Every row gives one point. The window is the flat piece filled in between its corners: a triangle in 3 columns, a solid with four corners in 4, and so on. A path goes straight from each point to the next, and from the last back to the first. List the points from which the path goes on through the window.

Window (4 x 4):
[[ -3  13  -5 -41]
 [-49  20 -10  47]
 [ -9 -24  -4  -7]
 [ 38  52  -3  38]]
Path:
(1): [ -9  41  32 -20]
(2): [ 15  22 -19   8]
(3): [-26   2 -39  20]
(4): [-42  11  32  -9]
(5): [ 2 31 18 34]
(6): [-16  32 -41  41]
(7): [ 32  42 -34  27]
(8): [ 5 31 22 17]
(9): [-38  13  30  34]
(10): [ 22  60 -44  19]
(11): [-10 -12 -45  43]
(12): [-48  17  18  35]
(13): [-15  23  29 -12]
(14): [ -8   5 -33  30]
(15): [-51  15 -42  42]
(16): [-35  22  15  41]
Through the window after points: 1, 5, 7, 13, 15

Window (6 x 6):
[[  0  17  37  -4   1  10]
 [-11 -14  38   4 -15   5]
 [ 12 -13 -32 -17  31  -6]
 [ 39 -17 -21 -13  19   9]
 [ 12  34 -39  60   7 -12]
 [-10   8  19  -7 -24  19]]
Path:
(1): [  8   4   6  -9 -25  -5]
(2): [ -1  -5  31 -39 -36   1]
(3): [ 0  5 15  4 15 16]
(4): [-12 -29 -34  -6  38  16]
(5): [32 -2 -6 -1 -6  5]
(6): [ 35  23  45 -12 -25 -17]
(7): [ -1 -13  14  -9   9  17]
(8): [ 17 -25  -8  -9  39  41]
(9): [ 17  11 -16  10 -17 -12]
(10): [ 17   0 -19 -12  -1  -1]
(11): [ 22 -15  -8   2  39  11]
(12): [11  4  4 25 18 40]
(13): [  1  18  -5 -22  -8 -31]
(14): [ 14   7  -2  10   4 -18]
(15): [ 14 -14 -18  21  29  10]
(16): [ 2 -2 24 29 19 28]
Through the window after points: 10

Window:
[[-14  33  18   1  -9  -2  13 -27   6]
 [ -7  -8  13 -18 -45  19 -29   6  15]
 [ 20 -10  14 -20 -26 -11  -3 -20  19]
 [ -2   9  14   3 -28 -20  33   4  -3]
 [-13 -28  -9  19  -3 -17 -44  10 -30]
 [-41   3  22   3  -1 -14   8   0  41]
 [ -6 -18  25  49  23  -7 -29  14 -31]
 [ 19   6 -11  22 -14  14  -9 -13   9]
 [-24  23  20 -24  12 -14  41  14  16]]
Path:
(1): [-14  -7   6  -8  -8   7  60   3   3]
(2): [-16 -18  24  -2 -11  25  -8  -4   0]
(3): [  1  29  -9  21   9 -42  -7  -4   8]
(4): [  5  19   9  10 -16 -18 -23   1   3]
(5): [-25 -19   5  -5   7  13  27  -9   2]
(6): [-12 -12  22  24   3   5  -7   5 -13]
(7): [ 33  -5   7  16   9 -50 -48  -4  -3]
(8): [ -6  39  26   3 -19 -29 -36  -9   8]
Through the window after points: 4, 6, 8

Window (11 x 11):
[[ 23  -4  -8 -35  23  15  17  -1   0   2  21]
 [ 22  41  -4  40  -4 -25  31   7 -19  13 -60]
 [  5   2   0   3 -15   3  27 -13  38 -25  20]
 [  9 -15 -15 -39 -17 -20  26  17 -21   7   9]
 [-11  -6  -1  -3  30  -7  -7 -49 -24   7  -8]
 [  7 -49 -36  -3   2  15  12 -12 -28  39 -17]
 [  7   6  23 -16 -12  -5 -28  -9 -25  27  21]
 [  4 -25 -36   5   9   0 -20  -7 -38  10   5]
 [ 20 -22  45  19 -36 -13  47  36   7 -29  44]
 [-22  -6   0 -12  16  27 -17   1  -2  -5 -31]
 [-23   9   1  -1  -2  31  -9 -19 -40   7   1]]
Path:
(1): [-25   3  -1  15  20 -15  13  30   9  18   1]
(2): [-33  -5   6   6  22 -23  29  20   8   7  22]
(3): [ 36 -18  -3  -6 -33   8   6  -5 -19 -13  10]
(4): [ 19   8  -5 -23 -18 -14   9 -20 -28 -13 -16]
(5): [-16 -14   2  24   4   4   4  12  -6  20   5]
(6): [-25 -19  29  -4  31   6  -9  10 -15  35  23]
(7): [ 26   0 -20 -19 -32  -7  -2 -14 -27   4  -3]
(8): [ 18 -21 -15  -7 -15  18  11 -28 -23 -15   3]
Through the window after points: 2, 6

Window:
[[-13  49 -18 -18  34 -45  -9 -15   5  16   8  18]
 [  5 -15 -19  -5 -10  30 -24 -20   4 -47  13  36]
 [-11 -29 -31  -7   5 -25  -9  -8   9  22 -10  34]
 [ 26 -34   7   3 -16 -10 -27   3  13  21   6 -21]
 [  5 -32  13 -60   8 -47  -4  33   3 -13  13  21]
 [-11   1 -21   6  42 -57   5  -1 -22 -23   6  14]
 [ 10 -24 -22  39  40  36 -15 -10  13   6 -15  -8]
 [ -2  10 -49  60  22 -33   0  19  44 -10 -10  31]
 [-22 -20 -18  -1   1   6 -19  11  -8  -5 -19 -41]
 [ -9  33  45  11 -32 -23 -16  20   9  -4 -28  23]
 [ -8 -40   8  12 -15  33   4 -14  27  19  11  -5]
 [ 15 -22 -13 -25  -4 -18   7  23  -9  54  21   8]]
Path:
(1): [-10 -14 -10   0   6  11 -25  16  10  19  30  22]
(2): [ 12 -17 -16 -14   4 -38  11  13   0  12  -9   3]
(3): [ 24  -5 -12   2  -3 -30  19  -2  14 -16   1  -9]
(4): [-26 -28 -15  -4  19  19 -35  14 -14  39   0   5]
(5): [-39   0  -2  42  33   5 -46  17  25   6   8   7]
(6): [ 29  -9 -34  -7 -15 -25  20  -3  11 -20  -6  33]
(7): [ 27  -4 -14  -7  -1 -26  12 -36  11  18 -19 -10]
(8): [-43 -12   3   3  14  13 -24  28  15   5  32  29]
Through the window after points: 1, 3, 5, 7

Window:
[[  0   3  59  22 -13   9  25   5  21  25   7  19  30  20]
 [ 33 -12 -21  27 -27 -42 -27  30  22 -11 -37 -19  38 -21]
 [  7   8  39   9  10  14  10   9  29  -8  -4   6 -16  34]
 [-19  -7  16  34 -15  23  16  -1   6  -5  -6  -1   6  -4]
 [  6 -13 -49  20  -5 -46 -15   3   8   9 -27   0  31  19]
 [  9  -1  32 -17   3   7  40  -8  14  -8  21  -1  14   0]
 [  9 -32 -26  29 -42 -48 -20  10  31 -19   1 -26  31  19]
 [ -1   3  30   2  25  10 -30 -15 -23  23  21 -31   8  32]
 [ 13  -4   0  -4  -5  31  -3   6   8  38   3 -33   9  36]
 [-18 -11  44  -5  -1   7  11   9  35  26  21  14 -14  -9]
 [ 17  19  18   8 -31   7  -4  -7   2  13  18  15  -7  11]
 [ 20 -28 -32  33 -26 -55  -1  50 -10  -4 -10 -18  17   9]
 [ 27 -52 -16  14 -20 -16 -23  18   3 -11 -13  12  28  11]
 [-16  19  17  -8   6  27 -10  24   8   4  29   3  24  24]]
Path:
(1): [ 25  -2 -10  31  -7  -6 -13   6  24  12  15  12  20  33]
(2): [  6 -13  21   3 -21  -5   0  13   3   2 -14  -7  16  -3]
(3): [  3 -11  23 -14 -19 -22  -7  26  17   3 -47 -21  19  19]
(4): [  7 -14 -12  34 -19  -4   7   6  17  -6  24   8  16   3]
(5): [ 26   2   4  32  26  -4 -11   0  20  13  19  -7  14   3]
(6): [-17  -2  27  -8 -28  13   7   1   6   6  -3   5   9  23]
(7): [ -8   6  40 -31 -26  -7  19  26  20   6 -17 -11   4  24]
(8): [ 18 -29 -25  60  12   5 -26  -5   3   5  17  -3  28   8]
Through the window after points: 1

Window, 14 rows:
[[ -3   8  15 -11   2   1 -10 -12  28  13  -7 -13  13  14]
 [  5  26 -33   6   2 -30 -21 -60  -6  -9  -7  20  32 -30]
 [-12  -8  -6   2   2  -5 -29  11 -12  16 -17  -5 -18 -12]
 [ 21   8  14  35  10  11 -25 -27 -15 -23  15 -44   8   3]
 [-17 -20  32  20  -4   2  11  -1   5  -6 -23 -10   7   0]
 [ 51  27  31  -5  14  -6  -4 -42 -20   3  17   4  23  20]
 [-16  -2  25   2  22   5 -11 -21   4  -9 -16 -12 -17   9]
 [  5 -25 -40  -7  -1  12 -23 -22 -36   3 -38  -2  -7  -8]
 [ 15   2 -19  -5  15   8 -12 -11   5   3 -29   8 -12 -29]
 [-38   5  -4  34  21  29 -25  10   7  25   0  -5  12  -6]
 [-24 -29   2   5  23   6 -19 -16  15  30  15 -15  -2 -11]
 [ -7  -1 -20   8  22  -3  -4  -9  18  43  -2  -7 -28  10]
 [-23 -15   8  -6  17   3   7  12  25   4  16   8  -2  19]
 [ -9  18  18  -9  -4  13  11 -13   6   8   2 -10 -13  -4]]
Path:
(1): [-15  -7 -29   2  17  -8  -3 -12 -15  13 -11 -15   4 -15]
(2): [ -3  10  34  23   3  29 -40  -5  17   3  -4   5  -5   8]
(3): [ 20  -5  -7  19 -20  18 -13 -35   9  11  -5  -1 -10  11]
(4): [-19  12  14 -12  31  -9  -4  -5 -15  -8  -7 -15  10 -14]
(5): [ 10   8  -7 -17  32 -20  -5 -12 -28  17 -11 -30   7  -1]
(6): [ -8 -10   9   9   1  20 -10 -10  11   6  -5   1 -14   4]
(7): [ -3  -2  13   0 -17  24 -16 -40   1  10   3   4  -3  17]
(8): [ -1   2   6   5  26 -10  -9   6   2  -8 -14 -21  12 -12]
Through the window after points: 1, 3

Window, 14 rows:
[[ -5   1  -1 -27  -8 -14  -4 -21   4 -28   4  23   7 -17]
 [ 20  14   8   2  13 -23  15   7  -4 -21  -9  -9  22  32]
 [-10  -4 -14  15 -17  -7  -7  -1  27  -3  -1  -7 -15 -11]
 [  4  -7 -40 -17   0   2  -4 -12  28  -1  -5  26  15 -13]
 [-20   4  -7   2   9  17  10  25   0  20  14  -9  -3 -10]
 [  4  -7 -14 -41 -18 -10 -23  -9  20  25  10  -2   2   9]
 [ 19   6  13  10  19   1   6 -14  -3  -6  24  -9  20   2]
 [ 23  -8  -5  -6  20 -10 -15 -27 -26 -18  -6  12 -18  10]
 [ 20 -42   1  23 -14  -5   2  -7 -18 -19  -4  -6 -14   3]
 [ -5   9   8 -24   8   7  12  14  60  14 -12  -1   6 -20]
 [ 12  15 -16   2   6  17  23 -11   6 -10  -4  28   8  49]
 [ 38   0   9  -4  -3   5 -15   8   0 -31  -6 -16   0  21]
 [  2  22  21  30   1  11  15   8  -3  -4 -32  23   1 -42]
 [ 31  16   0 -22  -2  -1  18  -7  18 -10 -16 -20   0 -12]]
Path:
(1): [ 16  21   0   8  -4 -23  15   5  18  11  11  39  -4 -27]
(2): [ 15 -16  -8 -14  -5  -8   1  16  14   9  26  27  -8  18]
(3): [  1  10 -28  -1   7   4  -1 -32  16 -23 -38  -5  25 -26]
(4): [-15 -12  -1  -8   7  -9  22 -22  21   0 -25 -53  17  -6]
(5): [ 22   3   1  -4  -1  -4 -10   1  -1 -12   7  17  -5  -7]
(6): [  7   1  -9 -20  -8  -7   3  20  12   8   7   8  -2  -3]
(7): [ -7   5   3  -1  11   8   2 -15   8  -6  -4  -7   7  -3]
(8): [-15  10   4  18  -4  19   2  -6  -4  -5 -41  -3   5 -13]
(9): [ 27  13  11   7   3  -9  14   9  13  -6   5  20  -4 -26]
(10): [ 10   3  -1 -14   2  -7  13   4  10   0  -3   6 -10 -15]
(11): [ -5   6   1 -11   4  18 -19 -14  40 -11  -9 -14  34  14]
(12): [  7  -1  -6 -13   3   7  -8  -6  10  -8  -8  -6   4   7]
Through the window after points: 2, 6, 8, 10

Window (14 x 14):
[[  7  -5   0  21  15 -31  16  -7 -12 -31  -2  15  18 -29]
 [-10  -2  -7  -1  15   7  31  36   8   6   2  16  -1  25]
 [  0  -5   8   3 -36   8  -2   3 -12  14 -25   2 -25 -26]
 [ -2 -42 -14   6  28  26 -16  10   0   9  29  -6   7 -35]
 [ 20 -42  29 -19  33 -20  -9   1  -5  -5 -25  30  -3 -26]
 [ 18 -29 -20  11  29 -20   7   2  -4 -22 -35  -5  36  18]
 [ 13   3 -12  -2   7  18  -3  -5 -24 -42   6  26  29  12]
 [ -8   9   4  -8  47 -24  37 -22   6 -39 -24  12   9  -9]
 [-23 -18 -59 -44 -22  -1 -13  13 -12  -5   6  27  19  36]
 [-14  14  22  -5  -7 -43  -1  10   9 -23 -39  -8 -19  -5]
 [ 60  13 -18 -18  -6 -34  -7 -36  12 -16  14 -25 -26 -17]
 [ 43 -11  13  -4 -24  42  15  26  49  10  -3  17  17  -6]
 [-13 -42 -13  24 -19   4   8 -16  15 -22  17  -5 -29  -3]
 [ 16  18 -34  12  38  -3 -33  14  -4  13 -26  32  21  -7]]
Path:
(1): [ 13  -6 -32   8  24  -1   4  16  -8 -17  -6  19   3 -19]
(2): [ 44 -17  -7  -3   4 -24  24  41   4 -24  -4  20 -29 -14]
(3): [-10  -2  -4  -2   9   3  -7 -10   0  -1  -5   8   8  -7]
(4): [-13  -7   7  -2 -14 -26  -1 -12  -5   6   4 -13  13  30]
(5): [ 19 -20 -37 -15  -1  37  -4  27   3 -11 -17  36  -7 -38]
(6): [ 15   2 -45 -29  38 -14  11  37   0 -53 -12  25  10   8]
(7): [  3 -22   0  11  12 -14   7 -18  -1  -4 -23  -3  22   6]
(8): [  1 -17   5  12   9 -11 -25  -5  22  22  -1 -15  21  22]
(9): [ 16   9  -9   4  20   5  42  14 -16 -47 -22  37 -23 -48]
(10): [  8 -20 -17   0  -9  -3 -17  42  -3 -29 -15   4 -15 -28]
(11): [-17  16   1 -18  11 -24  19 -40  12   7 -11  14  20  39]
(12): [ 11  -4  37   0  -7 -18  -2 -15  19   3 -13   9  21   1]
Through the window after points: 4, 6, 10, 12

Window (14 x 14):
[[-18   2   2 -22   7 -21  34 -34  12  21  -3  10  22  12]
 [ 13  -1   6  -4  -1   7   7 -60  -2  -4 -29   0  -2 -30]
 [-16   5  10 -15   2 -30 -16  36 -15  -4  14  -2 -23  15]
 [ -3   3  -6 -17 -40 -36 -14 -11   7 -13  -8  11   9   3]
 [ 14  18  -5  -8  27 -26 -13  11   9 -15  25 -16  11  38]
 [ -7  10 -23  -6 -10 -13  11 -36  14   4  10   8 -11  24]
 [-31  -9 -10   4   5  -8  18  -9  22  13   5 -38  21 -18]
 [-24   9  19  24 -10 -12   3  -4  22   2 -24   4   7  10]
 [-10   2 -13  24 -23  28   3  44   0 -34 -37 -27  28   7]
 [ 28  35  29   4 -15   0  -4  28  21   2 -39 -13  -8  24]
 [  6 -47  16  23 -32  35   3  -6  13 -21   3 -14   3 -11]
 [  7   7 -11  15  16  11   8   5   4  29  15  -3  23  11]
 [  4 -18 -24 -15  15 -13 -15   2   5   5 -28  19 -24  -2]
 [ 15  30   0 -13  13   6   4  -9  31 -19  11  -4   9 -12]]
Path:
(1): [ 20 -22 -15  14 -25 -24  22   1   8 -24  10 -26  -4 -26]
(2): [ 13  -5  -4  11   4  -6  25  -6  21  -8 -10  -1  -3   7]
(3): [-13  15  -5 -16 -10  -4 -17 -33  -3   9   4  -2   7   9]
(4): [  3 -11  13 -11   1  37 -12 -14  10 -16  -2 -13  -5   4]
(5): [ -2  -5  -6  12 -17 -27  17 -15   6   4  -8   3   5  -9]
(6): [  2   8  12  15  -5 -25  26 -10   5  -8  -5  14   4   7]
(7): [  5  18 -17 -35 -10  22 -36   5  29  16 -19 -32  -5  24]
(8): [-13  14  -6   4  -9  14  -4  14   7 -13 -23  -6  17  18]
Through the window after points: 2, 4, 6, 8

Window, 14 rows:
[[-10  -1   2  -3   4 -20  12 -19   9 -24 -10 -15  19 -15]
 [-19  42  11   6  14  10  20  17 -14 -26   8 -27 -10  20]
 [  7 -21 -24  29 -12   6 -25  -4 -14 -22   2  14  -6  10]
 [-19  13 -10 -16 -11  60  14   3  -2   6   0 -27  -6   0]
 [  2   6  12 -16  -4 -13  -9  -2   7   1 -11  -3  -6 -22]
 [ 15  -5  -3 -13 -10 -20  -4   1  13  -2  -7 -10  29 -11]
 [  6 -13   8 -17   4   5  -7  -8  -9 -13 -10  17   3  16]
 [  5  11  -3   1  20  -6  -4  -1  -8   3  -4  -2  22 -11]
 [ -5 -11   6 -21   3  10   7   7 -12 -12  14  10  12  -7]
 [ -7   4 -13  -9  20  22 -18  13  11  -2  17   9   6   8]
 [ 13  10  15 -10  -2 -16   0 -23  -1 -15  11  -1   6  -4]
 [ -3   8   1   4   3 -26   1  -6   2   7   2  17   6   5]
 [ -1 -19  20 -15   5 -20  -7 -15  -9  -2   5  -8   6   3]
 [ 19 -14 -34 -13  30 -11  16   7   9 -11   9  -9  17 -11]]
Path:
(1): [ -1   7 -16 -28  -9  -6   7  -4  -6 -21   8 -16   9  -6]
(2): [ -6  18   2 -16 -15 -14  -8  -7 -19  -3  14 -22   0  -5]
(3): [  5  -5   9  -2  13  -6   6 -10   7 -11  -1   7   9   2]
(4): [ 2 -9  5 -1  2 -2  4  4  4  0  4 -3 10 -5]
(5): [ -7  16 -23 -20  17   4  -8  -7 -11 -17  -7  -1   1  10]
(6): [-11  16 -16 -13  13 -22 -15 -14 -15 -12 -14   4   7 -10]
(7): [ 17 -18  18   2   6  -4  12   8  11  -9  18  -2   8   9]
(8): [ 4  7 22  2 12  1  6 16 14  4  1 -7 -4 -3]
(9): [ -8   0 -14 -15  -5  -8  -8 -17 -20 -22   3   0   8  -1]
(10): [-19  11 -25 -27 -12   2   4  -2  -1 -17   4  -3   7   7]
(11): [11  0 12  7 22 14  1  3 -3 -2  6 -7  6 -2]
(12): [ 1 -9 14 29 40  7  1  6  3  6 -1 10 11 16]
Through the window after points: 2, 8

Window, 14 rows:
[[ -4 -10  18 -13  30 -19  31  42 -12   5  -5   5  19  -6]
 [-18 -52   9   7  11  17   0 -18   0  -6  23  -4  -5  -3]
 [ 23  -6  11   7 -15  32 -11  13 -15  -8  -4  20   3  25]
 [-22 -12  11 -31  -8 -13  31 -16   2  15  16  37  13 -54]
 [-16  17  -8  12   3   9  17  16 -18   1  29  60   6   7]
 [-13  26 -40 -16   7 -14  31  17   8 -24 -30 -16   7   7]
 [ -5 -22  37  -1  -2 -44  -7 -23   5  16 -11  30 -29 -19]
 [-22   5   8  28  -3  33  29  -6 -12 -17   7  11  15   6]
 [  6 -41 -12  -5  -7 -15  39 -34  30   8 -10 -19  -5  16]
 [-12  16 -30  11 -12  14  41  -9 -26   5  35 -13  -6  11]
 [ 11  -5  31  17  13   8  -2  15   6 -24  40  11   6   7]
 [ 18  22 -37  -6  20  23  26 -21  -5   3 -24   7  22  10]
 [-14   1  12  11 -10  -1  15   9  12  16   4  39 -41 -46]
 [ -2   9 -11  27 -13  -8  -9  25  13  20  17 -14   9  11]]
Path:
(1): [ -9   4  19 -15 -19  38  -1   1  18  17  11  26  -7  20]
(2): [-12  11   7 -11   2  11  18   5  -3   7   2  11   4   2]
(3): [ 10   3 -15  14   0  -5  17  12  -4 -13  -5  14   8   5]
(4): [ 29  -8 -29  32 -34  16  17   9 -34 -41  15  36   0   8]
(5): [-10  -3  35 -17  15  21 -10   4  14  30  -8  -4   0  14]
(6): [ -8  -7   9 -35   5   4  11   3  30   5  12  25 -11  35]
(7): [ -1 -15 -24  19  -6 -15  37 -16  -1  -3 -14 -18   6 -16]
(8): [ 12  -1  -4  28   4  -2   7   7  -1 -11  13  10   4   2]
(9): [-26  -7  16 -28   1  30  16  -1  -1   8   2  13 -11  11]
(10): [-35  21  10  -9   9   5  13 -24   0  17  -9  18  -6  19]
(11): [ 30 -28 -11  24  -6   4   6  36  -7 -18  24   9   5 -41]
(12): [ 18 -16   1  25  10 -27   7   4 -29 -19  -5  16   2 -10]
Through the window after points: 4, 6, 12

Window (14 x 14):
[[ 18   5 -34 -18 -12   2 -20  16 -43  -2  18  -7  -9 -22]
 [-12  10  44 -32  -1  14  10 -16 -15 -40   6 -11   8   4]
 [ 50  31   4  -3 -40   4 -34  15  -9  25 -11   7  51 -20]
 [-27 -18   2  49   2  13  25 -13  -9  -4 -28 -14  38 -20]
 [ 40  11   5  15  33 -35   5 -24  19  24  50  23  10 -10]
 [-26  26  16  17  -2   7  11 -12  -7  14  27 -19 -15   2]
 [-36 -33  31 -15  14  -9  21  -5  33 -24  39 -17  -7  10]
 [ 25  13  35  41 -30  19  27 -46   5  -3  25  16  17  24]
 [ 38  12   6   5  11   1   2 -24   8  19  -2  -8 -26  26]
 [ 21  26   8   5   3  -5 -37  26 -25 -25  -7 -24  -9  31]
 [-10   3   4  -4  46  -4 -60 -25  14 -11  29  -9  -3  40]
 [  6 -16   1 -16  12 -36 -30  11 -34   1  -7  14 -37   8]
 [ -4 -15 -13  -5  37 -35  14  -5  17   1  -6  40  18  36]
 [-13  20 -11 -10 -47 -16  -9 -28  -5 -42   5 -10  42 -45]]
Path:
(1): [  7   5  24   1  38  24  -3   4  36 -33  13  18   1 -16]
(2): [ -8  -2  11   4  -3   2   8 -25  31 -11  23  16 -11  -3]
(3): [  3  -2  21 -10  18 -18   0   2 -12 -10  22 -21  14  10]
(4): [-22  -7  15  31   4 -29   3 -28 -16   8  28 -28  34  26]
(5): [ 16   5   4  -5  16  21  -7  13   3  -6 -14  17 -31  -6]
(6): [ 23  -4  25  28  21  22 -22 -11  28 -12  -6   7 -18  -2]
(7): [ -7   6 -16 -28  -8 -38   4  -2 -31  -3  18   0  39  22]
(8): [  8  10   4 -14 -16 -26 -10 -15 -24   5  11  -7   0  24]
Through the window after points: 2
